Rows are points. The points of each table are mixes of a few directions, plus a little noise. How many directions does each table use, and how many do they share? Where both have some left over, give the other angles between the two spaces (their principal angles), to ten degrees, smallest first.

First (4 x 2)
[[ 53  19]
 [-43 -16]
 [-31 -11]
 [ 21   8]]
Second (7 x 2)
[[ 26  10]
 [  8   4]
 [  4   1]
 [ -2  -1]
 [-53 -19]
 [ 67  24]
 [-52 -19]]
Directions: first 1, second 1, shared 1

First (6 x 4)
[[ 23  -7  -2  -2]
 [-16   5   1   1]
 [-95  30   6   7]
 [ 49 -15  -3  -4]
 [-21   6   1   1]
 [ 60 -19  -4  -5]]
Second (6 x 4)
[[-30  -2 -12 -36]
 [ -7  -1  -3  -8]
 [-33  -3 -14 -40]
 [-17  -1  -7 -21]
 [ 25   2  10  31]
 [ 62   5  25  75]]
Directions: first 1, second 1, shared 0; angles 60

First (9 x 9)
[[-12 -17  -6  -9   1  23 -25  -1  16]
 [ 23  31  -5  12  11  15  32  40 -14]
 [ 17  24   9  14  -1 -36  38   1 -25]
 [ 10  12 -20  -1  18  69  -3  55  12]
 [ 27  36  -5  14  12  14  38  44 -17]
 [-23 -31  -7 -16  -2  30 -44 -12  27]
 [-38 -50  15 -17 -23 -47 -47 -78  16]
 [-30 -39  22  -9 -26 -76 -26 -85   1]
 [ 25  33  -3  13  10   8  37  37 -18]]
Second (9 x 9)
[[ -6  10 -40  17 -61 -19  -1 -27  35]
 [ 22  -4  10  18  67  17  18 -13  39]
 [-26  -6 -35 -13 -62  24 -37  12  12]
 [-13  -2 -12   2 -12 -15  30  16  17]
 [ -5  -3  -2 -27  -5  69 -59  40 -31]
 [ 13  -8  41   2   9 -55 -29 -79 -36]
 [ 18  17  43 -15  51  10  26  56 -73]
 [-15 -14   1   1  14 -22  36   5  26]
 [ 11  11  -6  14   2  -9  15 -10  12]]
Directions: first 2, second 5, shared 2

First (9 x 14)
[[ 82   4  68  22  -1 -52  23  19 -63  45 -14  16  24   9]
 [ -8 -35  11  -2   8   0   6 -27   7  15  31 -16  14 -30]
 [ 25  37  -1   3  -6 -14  -1  28 -16  -7 -37  22 -10  32]
 [  9  18  21  23 -22  24  -5  30 -33   0  -1 -13  -2  13]
 [ -8  23  -9   7 -14  22 -10  22  -7 -16 -12  -2 -12  18]
 [-58 -63 -59 -53  48 -23   5 -86  95  -5  32   7   6 -52]
 [ -7  26 -25  -7  -1   2  -8  13  11 -20 -26  15 -16  22]
 [-23  -7 -22 -11   6   8  -4 -13  24 -10   5  -2  -5  -7]
 [-11  -2  14  18 -18  35  -6  13 -18  -1  20 -26   1  -5]]
Second (8 x 14)
[[  9  16 -54 -28   0 -14  11   6  30 -17 -56  44 -34  25]
 [-30  28   8  -6  40 -34 -33 -18  22 -18  20  -4  31   5]
 [ 14 -26  24  18 -26  28  15   9 -29  20  17 -20  -1 -17]
 [-24   9  36  12  26 -14 -28 -15  -3  -2  44 -27  39 -11]
 [ 33 -37   5  14 -47  44  36  20 -33  26  -8  -7 -27 -13]
 [ 14   3 -36 -16 -11   1  17   9  12  -6 -41  28 -31  14]
 [ 14 -35  43  29 -30  37  14   9 -42  29  35 -36   8 -26]
 [-30  42 -24 -24  47 -48 -32 -18  43 -32 -11  22  15  21]]
Directions: first 3, second 2, shared 1; angles 70

First (8 x 20)
[[-20 -75   9 -16 -15  20 -51  31 -40 -95  10 -33   9  64 -24  11 -64 -33
   35  37]
 [ 26  17  -9  67  44 -43  -4  21  62  13  11 -11 -59   7 -46 -10  44  35
  -26   6]
 [ 33  38   9 -53 -42  26  -6 -32  21  20 -13  33  28 -24  32 -19   6   0
   17   1]
 [  8 -25 -11  65  69 -50  20  14  -7 -16  11   0 -28  33   5   7  28  18
  -19 -14]
 [-32 -11 -43  22  46 -18  34  -4 -11 -25 -15 -35  19 -17  -9  -2  16  30
   -5  -4]
 [ 13  28 -16 -25 -46  21  -6 -23  -7  16  31  27  16 -19   4  10 -24  -7
  -22  15]
 [ 11  34  36 -15 -39  16 -11   2  22  63   3  22 -23 -18   0   1   2 -19
   -7 -11]
 [-38  -4  23 -44 -16  29  25 -10 -40  24 -36  -4  38 -27  39   1  -9 -23
   26 -30]]
Second (9 x 20)
[[ 18  14 -19   7  11 -27  18   6  15  35  20 -21 -18 -31 -49   4  16  24
   -5 -11]
 [-24  12   2  24  -4  34   0 -30 -43 -42  12  36  27  59  66  -9 -19 -33
  -11  48]
 [-45  37  -2  21  23  -6  81 -47 -51  69 -21 -31  36 -25  43  -3  29 -31
    6 -19]
 [ -7   3 -15 -71 -34  37 -19   7  31 -20 -29 -13  28 -52 -30 -16 -12  32
   25   0]
 [-44  -8  -6  21  41   3  33   6 -34 -14 -12 -25  10  10   1  -9   8   8
   15   0]
 [ 73 -22  31 -17 -39 -31 -62  21  60  22   8  30 -44  -3 -10  25  -4 -13
  -20 -29]
 [ 23 -42  34  43  16 -22 -39  25  -1 -33  15  34 -41  69  27  17  -9 -25
  -18   0]
 [  8  43 -19 -49 -51  32   2 -36  15  22  -4   5  38 -45   3 -10  -8   1
    2  15]
 [ -2 -36  -6  21  39 -19 -13  48   8 -39  11 -16 -35  18 -51   0   0  36
    7  -2]]
Directions: first 6, second 5, shared 2; angles 30, 30, 50

First (10 x 32)
[[ 25 -39  22  11  -4 -21   0  33  21   0  -4  -7 -12 -26  -4  21 -14 -13
   -5 -15   4  10  49  15  -1   0  17   6 -24 -11   1 -10]
 [ 25 -40  23  11  -4 -21   1  34  22   0  -4  -7 -12 -27  -4  22 -15 -13
   -4 -17   4  12  49  14  -2  -1  17   6 -26 -12   2 -10]
 [-49  77 -45 -22   8  42  -1 -65 -43   0   7  13  24  53   8 -43  29  26
   10  31  -9 -21 -95 -28   4   2 -33 -10  48  21  -2  20]
 [-19  30 -18  -9   3  16   0 -25 -16   0   3   6   9  20   2 -16  11  10
    4  12  -3  -8 -36 -11   1   0 -12  -5  18   8   0   8]
 [ 37 -58  34  16  -6 -31   1  49  32   0  -6 -10 -17 -40  -6  31 -21 -20
   -7 -23   7  16  72  21  -3  -1  25   8 -37 -16   1 -16]
 [-24  37 -22 -10   3  21  -1 -32 -21  -1   4   6  12  25   4 -21  14  13
    5  15  -4 -10 -47 -13   1   1 -16  -4  23  10   0  10]
 [ -6   8  -4  -2   1   4  -1  -7  -5   0   1   1   3   6   1  -5   3   3
    2   3   0  -2 -11  -3   0   1  -3  -1   5   2   0   2]
 [ 15 -24  14   6  -2 -13   1  20  13   1  -2  -4  -7 -16  -3  13  -8  -9
   -3  -9   3   7  29   9  -1  -1  10   3 -15  -7   1  -6]
 [ 18 -29  16   8  -2 -15   0  24  16   0  -3  -6  -7 -19  -3  16 -11 -10
   -4 -11   3   8  35  10  -1  -1  12   4 -18  -9   1  -7]
 [-22  37 -21 -11   4  20  -1 -31 -21   0   4   7  11  26   3 -20  13  13
    4  15  -4 -11 -46 -13   2   0 -16  -5  24  11  -1   9]]
Second (9 x 32)
[[-10  19   1   0  -5  12   1  -3   2  14  -4   9   1   5  -3 -11   8  10
    7  14  -3  13 -17   8  -6  -9 -13   0  12  13  -2  -1]
 [-18  37   2  -1  -9  24   3  -6   4  28  -8  17   1  10  -7 -21  15  19
   14  26  -7  24 -33  15 -11 -18 -25  -1  23  23  -5  -2]
 [ 21 -42  -2   1  10 -28  -3   7  -4 -32   9 -20  -1 -12   7  25 -17 -22
  -16 -30   8 -28  38 -17  12  21  29   1 -27 -27   6   2]
 [ 23 -46  -2   1  11 -30  -3   8  -5 -35  10 -22  -1 -12   8  27 -19 -24
  -17 -33   8 -31  41 -19  13  22  32   1 -29 -29   6   3]
 [-21  42   2  -1 -11  27   3  -7   4  31  -9  20   1  11  -7 -24  17  21
   15  29  -8  28 -37  17 -12 -20 -29  -1  26  26  -6  -2]
 [-35  70   3  -1 -18  46   5 -12   7  53 -15  33   2  19 -12 -41  29  37
   26  50 -13  47 -62  29 -20 -34 -49  -2  45  45  -9  -4]
 [  1  -3   0   0   1  -1  -1   1   0  -2   1  -1   0  -1   0   2  -1  -1
   -1  -2   0  -2   2  -1   1   1   2   0  -2  -2   0   0]
 [ 16 -32  -1   1   8 -21  -2   5  -3 -24   7 -15  -1  -9   6  19 -13 -17
  -12 -23   6 -22  29 -13   9  16  23   1 -20 -21   4   2]
 [ 22 -44  -2   0  11 -29  -3   7  -4 -33   9 -20  -1 -12   8  26 -18 -23
  -16 -31   8 -29  39 -18  12  21  30   1 -28 -28   6   2]]
Directions: first 1, second 1, shared 0; angles 50

First (9 x 32)
[[  9   7 -29  17  -5  39  -6 -24   1  -9 -17  10 -21  -4  -5  13   6 -21
    2 -13  19 -13 -32 -28  31  30   8 -27  49  16 -57  29]
 [-13  -5  42 -24  22 -36  17  23  22   6  15 -13  19   9   0 -26 -19  26
    0  19 -30  -9  18  20 -42 -26  10  15 -62 -39  57 -26]
 [ 13   6 -17   3  -1  20 -24 -14 -12  -1 -19 -20 -25 -16  18  17  16  -3
    0 -16  15   1 -14 -10  25   3   2 -10  59   7 -51   9]
 [ 19   5  -2 -16  11   3 -45  -4 -22   8 -25 -60 -35 -34  47  18  23  17
   -5 -20   7   8  -4   2  16 -27   1   2  77 -11 -54 -12]
 [  4  -3   1  -4  -6 -12 -15   7 -19   6   0 -17  -1 -11  17   9  12   8
   -4  -6   3  20  18  13   1 -18 -13  16  12   8   3 -14]
 [ -6  -2  12  -6   4 -10   8   6   8   1   7   2   9   5  -4  -8  -7   5
    1   8  -9  -2   6   6 -14  -5   3   4 -24 -10  20  -6]
 [-15  -3 -15  27 -17  14  40  -7  18 -11  17  66  24  31 -48 -10 -19 -29
    7  13   3 -11  -8 -14   0  41  -1 -12 -52  22  27  26]
 [  1   0  10 -12   9  -8  -7   5  -1   4  -2 -18  -2  -6  12  -2   1  11
   -2   0  -5   1   5   7  -8 -14   2   5   2 -13   3 -11]
 [-15  -7  -3  17 -19  -9  32   6   6  -3  23  49  32  26 -35 -10 -13 -15
    2  15  -3   5  14   4 -10  18 -13   9 -62  21  49   6]]
Second (8 x 32)
[[ -1   2 -28  25 -17  27  12 -16   1 -10  -2  37   1  11 -23   7  -1 -26
    4  -4  16  -3 -17 -19  22  34  -2 -15   9  28 -19  27]
 [  4  -2  15 -16   7 -18 -15  10 -10   7  -1 -29  -3 -10  21   2   6  18
   -3  -1  -7   8  14  14 -10 -25  -3  14   6 -13   6 -19]
 [ -8  -1  34 -22  25 -19  13  14  26   2   6 -14   7   5   0 -24 -18  20
    1  13 -24 -19   3   8 -32 -16  18   1 -40 -41  32 -15]
 [ -1  -2  22 -18  15 -19  -2  12   5   5   2 -23   1  -4  12  -9  -3  18
   -2   5 -14  -1   9  12 -18 -21   5   9 -13 -23  16 -17]
 [  8  -1   3 -10  -2 -14 -24   7 -24   8  -4 -30  -7 -16  27  12  15  13
   -4  -8   3  22  18  14   1 -26 -13  17  26   3  -5 -19]
 [  0   0  12 -10   8 -10  -3   7   2   4   1 -14   1  -3   8  -4  -1  10
   -1   2  -7  -1   6   7 -10 -13   2   6  -6 -12   9 -11]
 [  6  -1   2  -7  -2 -10 -18   6 -18   7  -2 -22  -6 -13  20   9  12  10
   -4  -6   2  16  13  12   1 -19  -9  12  19   3  -4 -13]
 [ -5   5 -60  58 -34  64  40 -39  18 -24   0  95   6  32 -64   7 -12 -62
   11   0  31 -22 -46 -48  45  85   3 -44   0  55 -36  66]]
Directions: first 3, second 2, shared 2

First (10 x 32)
[[ 35 -20   2   0   2   0  -6 -21  16  10 -17 -21  12 -13  26  30 -31   9
   -1  -1 -56   6  46 -26 -42 -21  -5 -30  12   3 -26   0]
 [ 19 -19  37   3 -26  10  -3 -13  28 -36   2  -3  10  -2  14  -7  -9  22
  -10 -10   6  19  -1 -16  -1 -23  -3 -17  12  -6 -15 -12]
 [ -7 -41 -12  -1  -7 -22   9 -25  -9  13  -7 -19  16 -11  12  25  -9  -5
   11  24  -7 -33 -22  -4 -35   2  33 -18  -2 -26   4   8]
 [-11  15 -39 -19  32 -18   6  16 -22  29  -8  -4  -8  -2  -4  20   6 -17
    5  14 -21 -13  -1   9  -1  23   6   8  -3   3  16   9]
 [ 23 -15 -21 -35  23 -24   6  -2   6   7 -22 -26  10 -16  28  50 -16   2
   -2  17 -62   2  13 -20 -30   0  12 -28  20  -9  -2   1]
 [ 15 -17 -16 -31  17 -24   7  -3   4   1 -17 -23  11 -15  24  41 -13   2
   -1  17 -46  -1   1 -16 -25   1  15 -25  18 -13   1   0]
 [  3  28 -17  -9  24   2  -2  18  -7  16  -4   3 -11   2  -5   5   1  -7
   -2  -4 -21  10  23   3   7   9 -15   9   1  17   2   3]
 [-33  16  37  33 -35  26  -3   9  -1 -32  30  34 -12  21 -34 -67  31   4
   -3 -20  95   5 -42  26  54   1  -9  36 -19   2  10  -6]
 [-22  11  21  50 -28  30 -10  -8  -7   5  21  26 -10  17 -30 -52  11  -5
    7 -19  62  -9   1  20  20  -4 -15  28 -27  13  -5   3]
 [-23  41  10  10  -1  20  -5  29  -7 -13  19  30 -20  19 -30 -46  28  -4
   -5 -18  53  15 -16  23  54  12 -21  37 -12  17  13  -4]]
Second (8 x 32)
[[-21  28 -21 -39  40 -17  14  29 -20   7  12  -2  -8  12 -23  30  31 -27
    1  -6   6  -2 -15  17  29  28 -14  15  -8  25  39  16]
 [ 11 -17  44   6 -15  17   0 -19  22 -29  26  -3  10  10 -16  16  -3   5
   -4 -32  14  14  15  -8   1 -28 -29 -10  -3  33  -4   6]
 [  6 -14  22  32 -34  16  -8 -27   7  21 -16 -12  16   3  31 -32   8 -14
    6  -8  24 -29  24 -10 -19  -2   5 -19 -26 -28 -12  -2]
 [  1   5 -38  10  -5 -11  -8  12 -11  19 -36   8 -10 -21  31 -37 -17  18
    0  42 -23  -5 -16  -2 -12  15  43   5  16 -52 -18 -21]
 [  9 -17  24  15 -12  12  -3 -21  12  -8  14  -3   8   3 -10  11 -11   4
    1 -18   1   3  19  -7 -13 -22 -16  -8  -4  21 -11   6]
 [  8  -2  39 -20  -4   8   5   7  25 -56  28   6   1   8 -20  14   4  18
  -15 -24  14  37 -15  -4  28 -21 -25   0  17  30   6  -3]
 [  4  -7 -25  35 -26   0 -13 -11  -9  41 -45  -3   2 -16  49 -52 -11   2
    7  34  -7 -31   7  -7 -30  13  43  -9  -7 -66 -25 -17]
 [-18  24 -45 -39  55 -25  12  32 -26   6  17   9 -20   0 -42  49  -1  -6
    2  10 -32  13 -18  19  16  17  -7  26  14  39  26  14]]
Directions: first 4, second 4, shared 2; angles 60, 70
